Each row of a before or after table is a point. The points were changed in one or more steps. Then noise was added and the rows were shuffled. The steps act on columns, c1 being the first. What was done? A step turns or swaps two columns, mirrors them in a line or flattens them onto one, adds a multiple of one to another, or multiplies or shifts one. Angles are multiples of 10 degrees, from the lower column toward the higher: turns from -170 to 170, lines from 10 to 170 but not 90. Use the fewest steps. Two steps may share a column if one is a turn and the other turns, adds or multiplies; they go together, in the order done. Otherwise the lowest column goes first.
In the rows, 128 means zero.

Before:
[[ 79 124 203]
 [ 92 154  44]
 [123 112 174]
 [147 122  51]
 [127 169 158]
 [200 183 158]
 [ 85 107 144]
 [140  85 172]
 [108 146 144]]
After, 9 rows:
[[109 131  51]
 [178 141 203]
 [150 113 143]
 [168 155 144]
 [131 145 174]
 [168 109  45]
 [107 168 171]
 [ 68  63 159]
 [136  87 158]]
Steps: turn c1 and c2 by -170 degrees

Before, 14 rows:
[[130  82 148 217 114 126  63 166]
 [203 166 137 109 102 187 129 122]
 [157 196 155 160 141 196  41 154]
 [184  99 101  89 166  77 170 186]
 [132 161  90  87 187 130  86 247]
 [139 171  73  90 196 116 130 151]
 [207 191 116  79 220 180 129 134]
 [188 192 120  99 103 156 170 165]
 [109 116 180  98 168 110 135 130]
 [172  91 122 111 171  80 175 139]
 [158 114 149 138 168 173  74 229]
 [193 125 176 189 119  79 170 127]
 [133 165 122 176 136  78  39 133]
 [170 164 121 139 136 195 165 195]]
After:
[[207 191 122  81  37 181 126 135]
 [132 162  88  88  68 132  84 245]
 [137 170  73  89  60 117 128 150]
 [171 158 119 138 119 199 165 196]
 [129  82 149 220 144 129  60 169]
 [155 117 148 136  90 174  74 231]
 [189 189 121  98 153 157 169 167]
 [201 165 138 108 157 185 127 123]
 [134 167 122 177 119  80  40 132]
 [194 126 178 188 140  78 169 127]
 [189 100  98  88  85  77 168 184]
 [171  90 124 112  86  80 176 138]
 [159 198 158 157 114 197  40 153]
 [110 114 177  99  90 115 138 128]]
Steps: multiply c5 by -1

Before, 14 rows:
[[167 121 136 104  81 149 159 150  87 103 161]
 [151 164 107 100 129 104  86  97 145 153 132]
 [131 128 148 120 108 153 155 113 100 108  83]
 [105 141 130  91 128  68 101  84 136 118 146]
 [ 96 143 188 137 144 153 121  79 134 171 146]
 [130 154 130  64 120  94 130  92 152 165 146]
 [124 143 104 125  71 164 170 116  58 128 141]
 [122 171 104 102 139  86 110 130 141 135 139]
 [113 157 116  91 169 110 137 103 172  97 133]
 [130 120 174 177 159 124 162  79 126 177 124]
 [145 121 126 133  94 158 161  88 130  88 140]
 [123  96 164 173 144 173 137 102 105 148 119]
 [131 171 131 126  92  98 121 132 154 134 132]
 [127  89 100 117  66 165 170 146 112 107 129]]
After (14 x 11):
[[121 102  81 103 139  86 108 129 141 135 163]
 [123 149 201 171 145 173 136 101 105 147 100]
 [129 103 132  65 119  95 129  92 153 167 146]
 [ 96 107 247 135 143 156 119  79 137 169 138]
 [145 120 124 135  92 157 161  88 130  88 117]
 [129 133 220 176 157 126 162  78 124 176 120]
 [103 107 132  93 127  68 103  84 136 118 133]
 [131 173 168 121 108 152 156 114  98 107 144]
 [124 109  80 124  70 165 172 115  59 129 136]
 [152 110  86  99 128 103  85  97 144 152 159]
 [127 141  71 116  66 165 168 147 113 106  92]
 [168  99 144 104  81 150 159 151  86 103 111]
 [129 109 134 127  92 100 121 133 154 135 167]
 [114 113 105  92 169 110 136 103 171  97 152]]
Steps: turn c2 and c11 by 110 degrees; multiply c3 by 2
